Rows are points. Each copy is the shape, with its points in the same order, turned, moved and blurred by noise. Say if it was mirrored as well.

Shape (6 x 3):
array([[-2.06,  0.62, -2.14],
       [-0.01,  0.49,  0.29],
       [ 0.83, -1.83, -6.28],
       [-2.62, -0.80,  0.72],
       [-1.52, -0.65,  0.17],
       [ 1.66,  0.78,  1.42]])
Copy 1 (6 x 3):
array([[-0.82,  0.74, -2.42],
       [ 1.23,  0.23,  0.29],
       [ 2.09,  2.86, -6.18],
       [-1.51,  1.93,  0.82],
       [-0.49,  1.56,  0.17],
       [ 2.85,  0.30,  1.60]])
Copy 1 is: mirrored
Copy 2 (6 x 3):
array([[ 2.95, -0.38,  0.95],
       [ 0.11,  0.80,  0.26],
       [ 5.26, -0.71, -4.01],
       [ 0.38, -1.71,  1.61],
       [ 0.30, -1.11,  0.75],
       [-1.31,  2.05, -0.34]])
Copy 2 is: mirrored
Copy 3 (6 x 3):
array([[-2.12,  0.40, -3.07],
       [-0.18, -0.02,  0.10],
       [-1.03,  6.20, -2.88],
       [-2.71, -1.18,  0.01],
       [-1.72, -0.06, -0.06],
       [ 1.95, -0.32,  1.14]])
Copy 3 is: mirrored

Shape (12 x 6):
array([[-0.84,  0.38,  3.26,  1.07,  0.35,  2.28],
       [ 0.41, -2.75, -2.98, -2.40, -0.08, -1.05],
       [-0.54, -3.91,  0.63, -3.65, -0.25, -1.32],
       [ 1.40, -1.55, -3.24, -1.65,  1.44,  1.53],
       [ 3.08, -0.24,  0.71, -0.86,  0.00,  2.38],
       [ 0.54, -2.08, -2.05, -4.55, -0.03, -3.08],
       [-1.86, -0.67,  3.22,  1.46, -2.55, -1.03],
       [-0.59,  0.70,  0.61, -0.33, -2.31,  3.21],
       [ 0.87, -5.64, -2.03, -3.12, -0.38, -1.74],
       [-1.71, -1.63,  1.90,  1.90, -1.02,  0.36],
       [ 1.78,  0.67,  0.79,  1.38,  0.55,  1.88],
       [ 0.06, -2.31,  1.62,  0.32, -2.56, -0.93]])
Copy 1 (12 x 6):
array([[ 1.14,  0.81,  3.32, -0.60,  0.87,  2.34],
       [ 0.25, -1.44, -4.36, -0.33, -1.37, -0.04],
       [-0.18, -2.85, -1.65,  2.57, -0.45,  0.31],
       [ 0.62,  0.25, -4.32, -1.71,  0.51,  2.50],
       [ 3.10,  1.84, -0.65,  0.33,  1.27,  2.01],
       [-0.30, -1.89, -4.19,  1.26,  0.22, -2.12],
       [ 0.23,  0.79,  3.79,  0.24, -2.34, -0.73],
       [ 0.58,  3.23,  0.75,  0.34, -0.49,  3.30],
       [ 0.87, -3.57, -4.44,  1.50, -2.76,  0.14],
       [ 0.10,  0.04,  2.75, -0.73, -2.26,  1.08],
       [ 2.80,  1.68,  0.44, -1.75,  0.31,  1.29],
       [ 1.52, -0.23,  1.21,  1.25, -2.62, -0.63]])
Copy 1 is: mirrored
Copy 2 (12 x 6):
array([[ 1.09,  1.56,  3.86,  0.59,  1.11,  2.92],
       [ 1.58, -1.20, -3.88,  0.37, -0.69,  1.84],
       [ 3.68,  0.20, -2.19,  1.90, -2.38,  3.53],
       [ 1.46, -2.20, -2.54, -1.47,  1.70,  2.29],
       [ 2.87, -1.48,  1.94, -1.91,  0.51,  1.33],
       [ 2.87,  0.53, -4.85, -0.44, -2.75,  1.94],
       [ 0.20,  2.15,  2.92,  3.22, -1.91,  1.11],
       [-0.85, -1.12,  3.05, -0.77, -0.80,  3.18],
       [ 3.74, -2.05, -4.33,  2.39, -1.65,  2.14],
       [ 0.30,  1.08,  2.17,  3.21,  0.20,  1.84],
       [ 1.34, -0.16,  2.44, -1.05,  1.84,  0.69],
       [ 1.45, -0.08,  1.18,  2.75, -2.11,  0.64]])
Copy 2 is: mirrored
Copy 3 (12 x 6):
array([[ 0.22, -0.06,  1.54,  1.34,  0.12,  3.61],
       [-0.02, -3.26, -1.49, -2.39,  1.50, -2.72],
       [ 0.30, -4.05,  2.52, -2.31,  1.30, -2.34],
       [ 1.11, -2.02, -3.19, -2.07,  2.38, -0.58],
       [ 2.54, -0.20, -0.77, -1.56, -0.59,  1.84],
       [ 1.40, -3.10,  0.44, -1.60,  1.45, -5.18],
       [-1.95, -1.15,  2.97,  1.98, -2.34,  0.39],
       [ 1.15, -2.74, -0.91,  1.45, -1.79,  2.67],
       [-0.86, -4.01,  0.42, -4.58,  1.17, -3.37],
       [-2.67, -1.20,  1.42,  0.94, -0.99,  1.58],
       [ 0.89,  0.98, -0.97, -0.13, -0.49,  2.17],
       [-1.27, -1.59,  1.62, -0.70, -2.30, -0.60]])
Copy 3 is: mirrored
Copy 4 (12 x 6):
array([[-3.35,  2.45,  1.92,  0.82,  0.74,  0.22],
       [ 0.48, -4.41, -0.96, -2.24,  1.04, -0.10],
       [-1.91, -4.45,  2.08, -3.14,  1.29, -0.74],
       [ 0.29, -1.76, -1.69, -2.02,  3.17,  1.78],
       [ 0.30,  1.01,  1.74, -1.99,  1.67,  2.40],
       [ 0.51, -4.57,  0.10, -5.02,  0.86, -1.41],
       [-2.54, -0.06,  2.35,  0.47, -3.30, -1.27],
       [-2.72,  1.50, -0.70, -1.72, -1.12,  2.04],
       [ 0.04, -6.82,  1.16, -2.60,  1.41,  0.22],
       [-2.33, -0.50,  1.42,  1.49, -1.06, -0.47],
       [ 0.32,  2.03,  0.87, -0.28,  1.15,  1.13],
       [-0.84, -1.76,  2.46, -0.25, -1.96,  0.25]])
Copy 4 is: only turned
